Each row is a point. Two turns around zero, p and q, are shown by what they do to some points. Where does a point land after both, in the order given? Backwards means that the second turn is done in reverse. Each puzzle has new turns, and all numbers are rounded.

Turn p:
[-0.44  0.02] -> [-0.44  0.07]
[0.39 0.10] -> [0.40 0.06]
[ 0.05 -0.12] -> [ 0.04 -0.12]
Turn q:
[-0.21  0.28] -> [-0.33 -0.12]
[-0.17 -0.01] -> [-0.04 -0.17]
[ 0.38 -0.26] -> [0.36 0.29]
Where do these land?
p, then q: [ 0.17 -0.24] -> [0.29 0.06]
p, then q: [-0.06 -0.25] -> [ 0.21 -0.15]
q, then p: [ 0.07 -0.06] -> [0.08 0.04]
p, then q backwards: [-0.17  0.55] -> [0.51 0.27]

Turn p:
[ 0.38  0.02  0.28 -0.46] -> [ 0.52 -0.03 -0.31  0.27]
[-0.05  0.13  0.35 -0.23] -> [0.29 0.22 0.07 0.24]
[-0.57 -0.07 -0.09  0.20] -> [-0.21  0.18  0.47 -0.28]
[ 0.09 -0.15  0.02  0.27] -> [-0.18 -0.24  0.09  0.08]
[-0.06  0.19 -0.36  0.27] -> [-0.43  0.08 -0.11 -0.19]
[ 0.22 -0.12 -0.21 -0.05] -> [ 0.01 -0.21 -0.22 -0.13]
Turn q:
[-0.25  0.11  0.21  0.10] -> [-0.05  0.16  0.31  0.06]
[0.17 0.51 0.36 0.08] -> [ 0.22  0.49  0.16 -0.33]
[ 0.08 -0.10 -0.35  0.31] -> [ 0.11  0.01 -0.30  0.37]
[ 0.23 -0.37  0.01 -0.28] -> [ 0.07 -0.46 -0.11 -0.19]
[-0.23 -0.15 -0.23 -0.21] -> [-0.35 -0.20 -0.07  0.09]
Where do these land?
q, then p backwards: [ 0.20 -0.16  0.11  0.46] -> [ 0.10 -0.08  0.40 -0.33]
p, then q backwards: [-0.10 -0.19 -0.08 -0.06] -> [ 0.09 -0.04  0.18 -0.11]
p, then q: [ 0.11  0.04 -0.25 -0.16] -> [-0.18 -0.07 -0.25 -0.05]
p, then q: [ 0.36 -0.02  0.05 -0.06] -> [ 0.09 -0.12 -0.23  0.25]
q, then p backwards: [-0.09 -0.30 -0.41  0.07] -> [0.46 0.06 0.11 0.21]
p, then q: [-0.48  0.51  0.10 -0.30] -> [-0.02  0.67 -0.05 -0.36]
p, then q: [0.00 0.12 0.49 0.06] -> [0.38 0.26 0.13 0.18]

Turn p:
[ 0.62  0.09 -0.21  0.17 -0.18  0.12 -0.09  0.12] -> [ 0.22  0.24  0.26  0.39 -0.14 -0.40 -0.16 -0.02]
[-0.36 -0.12  0.15  0.12  0.38 -0.08  0.38 -0.10] -> [-0.07 -0.07 -0.22 -0.11  0.16  0.32  0.52  0.14]
[-0.49  0.13 -0.08  0.05 -0.01 -0.23  0.22  0.07] -> [-0.05  0.04 -0.03 -0.35 -0.20  0.37  0.24 -0.06]
[-0.36  0.03  0.39 -0.16 -0.03 -0.22  0.44 -0.16] -> [-0.27 -0.24  0.04 -0.19  0.19  0.35  0.40 -0.30]
[ 0.36 -0.01  0.00  0.28 -0.26  0.27 -0.55  0.05] -> [ 0.15  0.17  0.13  0.42 -0.01 -0.09 -0.62  0.13]
[-0.07 -0.44 -0.21 -0.09 -0.09 -0.25 -0.07 -0.32] -> [-0.42  0.04 -0.44  0.07 -0.18 -0.10 -0.03 -0.11]
[ 0.41  0.17  0.01 -0.04  0.10 -0.04 -0.43  0.23] -> [ 0.01  0.06  0.35  0.04  0.01 -0.34 -0.32  0.32]
[ 0.28 -0.19 -0.09 -0.11 -0.14  0.28 -0.19  0.33] -> [ 0.26 -0.25  0.03  0.22 -0.18 -0.28 -0.28  0.08]
[-0.39  0.35  0.04 -0.21  0.22  0.14  0.28 -0.22] -> [ 0.16  0.03 -0.10 -0.48  0.35  0.17  0.26 -0.18]
Turn q:
[ 0.17 -0.07 -0.02 -0.20 -0.55  0.03  0.42  0.21] -> [ 0.23  0.32 -0.04  0.32 -0.14  0.33  0.38 -0.26]
[-0.08 -0.58  0.43 -0.21  0.49  0.25 -0.36  0.01] -> [ 0.37 -0.64  0.05  0.08  0.17 -0.30  0.04  0.58]
[ 0.26  0.30  0.05 -0.08 -0.22  0.05  0.06 -0.31] -> [ 0.18  0.25  0.15 -0.24  0.21  0.12 -0.02 -0.29]
[-0.45 -0.11  0.02 -0.06  0.03 -0.27  0.11  0.04] -> [-0.25 -0.09 -0.25  0.18  0.00 -0.31  0.20 -0.06]
[ 0.00 -0.04 -0.05 -0.26  0.04 -0.16  0.13  0.25] -> [ 0.06  0.02 -0.27 -0.02 -0.21  0.01  0.24  0.05]
[-0.13  0.16  0.25  0.03 -0.28 -0.25 -0.40  0.23] -> [-0.21 -0.24  0.34 -0.15 -0.25 -0.12  0.31 -0.21]
[ 0.47  0.26  0.03  0.39  0.01  0.14  0.18 -0.13] -> [-0.04  0.43  0.30 -0.18  0.18  0.34 -0.20  0.14]
[-0.07  0.09 -0.14  0.01  0.26  0.43  0.10 -0.15] -> [ 0.03 -0.13 -0.20  0.00  0.29  0.23 -0.34  0.07]
[-0.17 -0.01 -0.56  0.39  0.23 -0.23 -0.23 -0.13] -> [-0.37  0.08 -0.07  0.01 -0.26 -0.30 -0.60  0.01]
Where do these land?
q, then p: [-0.17  0.00 -0.07  0.10  1.03  0.15  0.04  0.02] -> [ 0.15 -0.32 -0.18 -0.40 -0.63 -0.21 -0.21  0.57]
p, then q: [-0.19 -0.16  0.16  0.21 -0.14  0.23 -0.06 -0.06] -> [ 0.05 -0.11  0.13  0.09  0.00  0.17 -0.37  0.10]
p, then q: [ 0.19 -0.34  0.19  0.27  0.16 -0.20 -0.17  0.03] -> [-0.46 -0.14  0.07  0.26 -0.14  0.12  0.03  0.12]
p, then q: [-0.19  0.12 -0.22  0.00 -0.21 -0.11 -0.21 -0.12] -> [ 0.08 -0.19  0.03 -0.17  0.00  0.01 -0.07 -0.37]
q, then p: [ 0.46  0.16 -0.25 -0.41 -0.18 -0.18 -0.12  0.04] -> [-0.01  0.07  0.19  0.04  0.11 -0.41 -0.19 -0.53]
p, then q: [-0.16  0.15 -0.25 -0.07  0.01 -0.06 -0.16 -0.15] -> [ 0.08 -0.10 -0.14 -0.23 -0.08  0.01 -0.01 -0.26]
p, then q: [ 0.24 -0.06  0.00 -0.69  0.00 -0.16  0.22  0.15] -> [ 0.15  0.20 -0.16  0.21  0.01 -0.63  0.33  0.01]
q, then p: [-0.11  0.02 -0.22  0.22 -0.16  0.06  0.40 -0.16] -> [ 0.18  0.42 -0.02 -0.14  0.16  0.21 -0.07  0.15]
q, then p: [-0.04  0.04  1.01  0.01 -0.18 -0.19  0.14 -0.02] -> [-0.01 -0.36  0.14 -0.04  0.28  0.12  0.93  0.04]
q, then p backwards: [ 0.07 -0.07 -0.17  0.28 -0.13 -0.05 -0.14  0.35] -> [ 0.01 -0.10 -0.02  0.20 -0.23 -0.32 -0.09  0.26]
q, then p: [-0.10  0.12 -0.19  0.09 -0.20  0.52  0.07 -0.08] -> [ 0.17  0.15 -0.31  0.20  0.32  0.04 -0.25  0.20]

Turn p:
[-0.23  0.32  0.00 -0.06 -0.13  0.17 -0.28  0.13 -0.19] -> [-0.20  0.06 -0.35 -0.03 -0.14 -0.01  0.11  0.32 -0.20]
[ 0.28  0.14  0.41  0.38 -0.07  0.45  0.13  0.04  0.08] -> [ 0.05  0.38 -0.04 -0.58  0.18 -0.21  0.14 -0.20 -0.14]
[-0.12 -0.31 -0.28 -0.06 -0.38 -0.20  0.29 -0.24 -0.08] -> [ 0.24 -0.20 -0.14  0.50  0.22 -0.21 -0.16 -0.20  0.09]
[ 0.09 -0.26 -0.29  0.42 -0.19 -0.31 -0.39 -0.41  0.16] -> [-0.41 -0.18 -0.09  0.20  0.29  0.20 -0.47 -0.46 -0.06]
[ 0.28  0.24  0.34 -0.27 -0.04 -0.28 -0.39  0.18 -0.07] -> [-0.16 -0.50  0.08 -0.36  0.00  0.16  0.19  0.26 -0.22]
[-0.35  0.15 -0.06  0.04  0.04 -0.01  0.23 -0.07  0.14] -> [-0.11  0.22  0.10  0.30 -0.07 -0.22  0.12  0.02  0.02]
[ 0.31  0.26 -0.37 -0.09  0.32  0.18 -0.09 -0.28  0.32] -> [-0.03  0.22  0.12  0.11 -0.17  0.55  0.24 -0.37 -0.18]
[ 0.20 -0.07  0.08 -0.06  0.16 -0.26  0.17  0.06 -0.34] -> [ 0.31 -0.15  0.26 -0.05  0.11  0.05 -0.18  0.23 -0.09]
[-0.49 -0.28  0.43 -0.22  0.42  0.47  0.02  0.22  0.04] -> [ 0.06  0.23  0.04 -0.30 -0.73 -0.37 -0.03  0.17  0.39]
[ 0.02 -0.19 -0.26 -0.09 -0.13 -0.21  0.31  0.36 -0.07] -> [ 0.27 -0.09  0.00  0.23  0.29  0.04  0.04  0.22  0.37]
Turn q:
[-0.13  0.51  0.23 -0.08 -0.26 -0.08  0.16 -0.06  0.01] -> [-0.08  0.09  0.28  0.12 -0.29  0.43 -0.10  0.17 -0.16]
[ 0.17 -0.07 -0.31  0.06  0.46  0.10  0.30  0.11  0.09] -> [-0.19 -0.31  0.07  0.02  0.21 -0.42 -0.28  0.07  0.17]
[-0.22 -0.12 -0.18  0.16 -0.12  0.41 -0.48 -0.15 -0.36] -> [ 0.36  0.00 -0.16  0.11  0.30 -0.11  0.44  0.02 -0.48]
[-0.28  0.12  0.06 -0.31 -0.10 -0.08  0.11 -0.11  0.36] -> [-0.39  0.20  0.00  0.28 -0.05  0.27 -0.05 -0.10  0.04]
[ 0.36 -0.08 -0.14  0.21  0.47 -0.05 -0.07  0.26  0.35] -> [-0.12 -0.45 -0.36 -0.08 -0.11 -0.36 -0.25  0.02  0.25]
[-0.46  0.14 -0.10 -0.12 -0.47 -0.49  0.01  0.00  0.02] -> [ 0.11  0.66 -0.05  0.29 -0.08  0.35 -0.19  0.11  0.02]
[ 0.45 -0.09  0.05  0.15  0.68 -0.22  0.19 -0.22  0.24] -> [-0.20 -0.61 -0.10 -0.25  0.20 -0.01 -0.24  0.06  0.56]
[-0.11  0.16 -0.04 -0.38 -0.10 -0.18 -0.06  0.02 -0.20] -> [-0.15  0.36  0.06 -0.04 -0.02  0.09  0.12  0.30 -0.03]
[ 0.55 -0.22 -0.09 -0.01  0.18  0.02  0.14 -0.05  0.22] -> [-0.08 -0.34  0.04 -0.07 -0.07 -0.28  0.08 -0.10  0.49]
[-0.26 -0.23  0.36  0.04 -0.04  0.34 -0.12  0.10 -0.41] -> [ 0.12  0.11  0.07 -0.37  0.16  0.01  0.19 -0.27 -0.51]
[ 0.02 -0.32  0.03  0.49 -0.45  0.42 -0.13  0.00 -0.39] -> [ 0.72 -0.02  0.15 -0.03  0.03 -0.18  0.27 -0.36 -0.34]
[-0.09  0.22  0.12 -0.21 -0.24 -0.18 -0.05  0.10  0.08] -> [-0.12  0.27 -0.01  0.05 -0.29  0.21  0.00  0.10 -0.03]
Where do these land?
q, then p backwards: [ 0.45  0.33 -0.03  0.12 -0.14 -0.28 -0.27 -0.13 -0.07] -> [-0.05 -0.07 -0.06 -0.52  0.16  0.08 -0.02  0.41 -0.19]
q, then p: [ 0.50  0.14 -0.09 -0.12 -0.18 -0.25 -0.02  0.41  0.06] -> [-0.21 -0.37 -0.19  0.10  0.38 -0.11  0.38  0.01  0.17]
q, then p: [-0.23  0.03  0.15 -0.19 -0.23  0.36 -0.10 -0.23 -0.23] -> [ 0.38  0.27  0.13 -0.08 -0.03 -0.27 -0.05  0.15 -0.26]
q, then p: [-0.17  0.32  0.26 -0.39 -0.09  0.02  0.05 -0.20 -0.47] -> [ 0.28  0.21 -0.04 -0.29 -0.24 -0.31  0.28  0.42 -0.07]
q, then p: [ 0.19  0.32  0.33 -0.24 -0.09 -0.31 -0.49  0.00 -0.08] -> [ 0.32  0.14 -0.45  0.15  0.08 -0.05  0.47  0.14  0.24]
q, then p backwards: [ 0.08 -0.23  0.07 -0.29  0.24  0.26 -0.06 -0.22 -0.38] -> [ 0.27  0.31  0.32  0.12 -0.20 -0.12  0.11  0.24  0.24]
p, then q: [-0.01 -0.19  0.05 -0.07  0.20  0.27  0.44 -0.31  0.12] -> [ 0.18 -0.20  0.17  0.01 -0.25  0.40  0.16  0.12  0.31]
q, then p: [-0.24 -0.16 -0.19  0.54 -0.01  0.18  0.19  0.34  0.18] -> [-0.21 -0.29 -0.01 -0.05  0.13  0.31 -0.50 -0.14 -0.34]
q, then p: [-0.03 -0.17 -0.54  0.07 -0.04 -0.04  0.10  0.15  0.42] -> [-0.53  0.05  0.16  0.16  0.34  0.15 -0.22 -0.13 -0.01]
p, then q: [-0.13 -0.04 -0.41  0.26  0.35 -0.03  0.19  0.22  0.27] -> [-0.16 -0.42 -0.06  0.22 -0.27  0.26 -0.19 -0.08 -0.32]
p, then q: [-0.31 -0.53 -0.10  0.45  0.05 -0.29  0.22  0.04  0.23] -> [-0.11 -0.28 -0.65  0.11 -0.06  0.47 -0.14 -0.07  0.03]
q, then p: [-0.10  0.17  0.50 -0.15 -0.05  0.10 -0.25 -0.07 -0.04] -> [ 0.40  0.14 -0.32  0.11 -0.18 -0.21  0.08  0.06 -0.07]
